Each row of a before or after table is a point. One or more steps were done to the points. Then noise was added and the rows were shuffled. The steps act on columns, c1 being the first. Write out the steps. A step turns or swaps two columns, mirrors them in a line or flattens them onto one, adds a multiple of one to another, or multiplies or shifts one. Angles are multiples of 10 degrees, from the lower column toward the higher: turns from -170 to 170, lines from 10 to 170 but not 90. Use the fewest steps. Two steps may share a column if one is a turn and the other turns, adds or multiplies; they go together, in the order done. Otherwise the lowest column goes first.
In the rows, zero is written as 128.

Before (9 x 3):
[[107 101 135]
 [125  79 117]
 [173 154  86]
 [129 135 153]
 [173 147 134]
 [170 109  85]
 [ 94 117 152]
 [167 132  84]
 [130 106 123]]
After (9 x 3):
[[ 84 107 135]
 [188  96 107]
 [131  68 117]
 [129  98 126]
 [118 123 152]
 [182 120 110]
 [103  91 123]
 [188 141 117]
 [165 134 155]]
Steps: turn c1 and c3 by 30 degrees; shift c2 by -10

Before (14 x 8):
[[ 96  87 130 148 153 117 147 141]
 [123 130 152 107 147 168 116 135]
 [146 104 135 121 125 139 104 108]
 [102 100 108 123 134 118 111 162]
 [114 115 121 118 158 107 147 131]
 [125 118 145 155 136 155 122 154]
 [128 114 110 131 167 116 123 122]
 [ 82 119 138 163 156 157 116 129]
 [134 131 148 102 132 109 131 151]
 [148  88 156 167 128 119 141 146]
 [153 128 136 119 137 130 146 129]
 [137  97 111 116 116 143 149 151]
 [130 151 114 145 152 114 121 114]
 [116 133 153 126 139 109 136 153]]
After (14 x 8):
[[129 115 112 134 117  93 167 120]
 [120 144 153 147 133 210 137 105]
 [160 123 165 155 117 102 125  85]
 [107 122 118 123 101  65 151 116]
 [169 128 133 117 108 131 130 130]
 [138 150 137  95 123  72 130 120]
 [ 52 124 151 160 130 217 157 121]
 [131 129 120 148 127  87 152 154]
 [142 132 108 122 110 173 110  89]
 [109 153 150 118 116  69 135 121]
 [ 87 143 108 131 142 100 141  86]
 [120 135 144 100 134 248 149 126]
 [157  99 133 119 151 162 133 116]
 [ 77 116 137 145 103  96 144  88]]
Steps: multiply c1 by 1.6; mirror c2 and c8 in the line at 30 degrees; turn c3 and c4 by -20 degrees; turn c5 and c7 by 110 degrees; multiply c6 by 3

Before (11 x 14):
[[189 121 149 120 129 129 128 111 149  73 110 177 131  89]
 [122 139 162 149 150 117  95 162 121 116 133  95 149 128]
 [ 68 114  96 106 152 147 132 178 144 152 123 126 172 147]
 [165 148 136 157 120  97 106 123 108  78 190 140 181 107]
 [181 168 105 128 149  94 171 111 143  65 143 144 113  91]
 [150 144 105 111 134 120 114 151 144 104 137 173  90  71]
 [128  84  89 117 152 173 125 195 129 134 122 121 127 155]
 [102 162 160 111 153 138 119 154  62 120 165 117 169 176]
 [116 113  99 116 165 146  95 146  93 166 106 113 155 149]
 [108  78 117  87 154 114 131 182 104 148 127 115 149 137]
 [138 130 120 137 124  95 133 112 127  92 127 165  93 145]]
After (11 x 14):
[[129 154 118 163 127 131  94 139  93 166 104 116 185 116]
 [121 140 196 100 126 121 120 161  63 159 161 117 199 160]
 [118 132 120 125 124 121 130 109 130 121 128 166 120 167]
 [113  61 130 147 125 112 133 181 105 148 118 114 179 117]
 [166 122 136 128 124 158 129 108 151  63 117 175 161 146]
 [133 193 149 145 127 132 102 130 110  81 191 142 209 154]
 [102 100  85 126 128 106 129 176 143 160 110 123 203 122]
 [120 194 166 150 128 121  92 163 117 118 130  97 179 140]
 [139 140 101 116 127 135 112 152 144  69 133 174 121 111]
 [143  92  99  58 126 137 171 115 144  56 146 144 148 152]
 [152 100  91 160 131 146 126 197 128 151 113 119 160 145]]
Steps: flatten c1 and c6 onto the line at 40 degrees; add -1.5 times c7 to c4; turn c2 and c4 by -60 degrees; add -0.5 times c9 to c3; multiply c5 by 0; turn c8 and c11 by -10 degrees; turn c10 and c14 by -50 degrees; shift c13 by 30
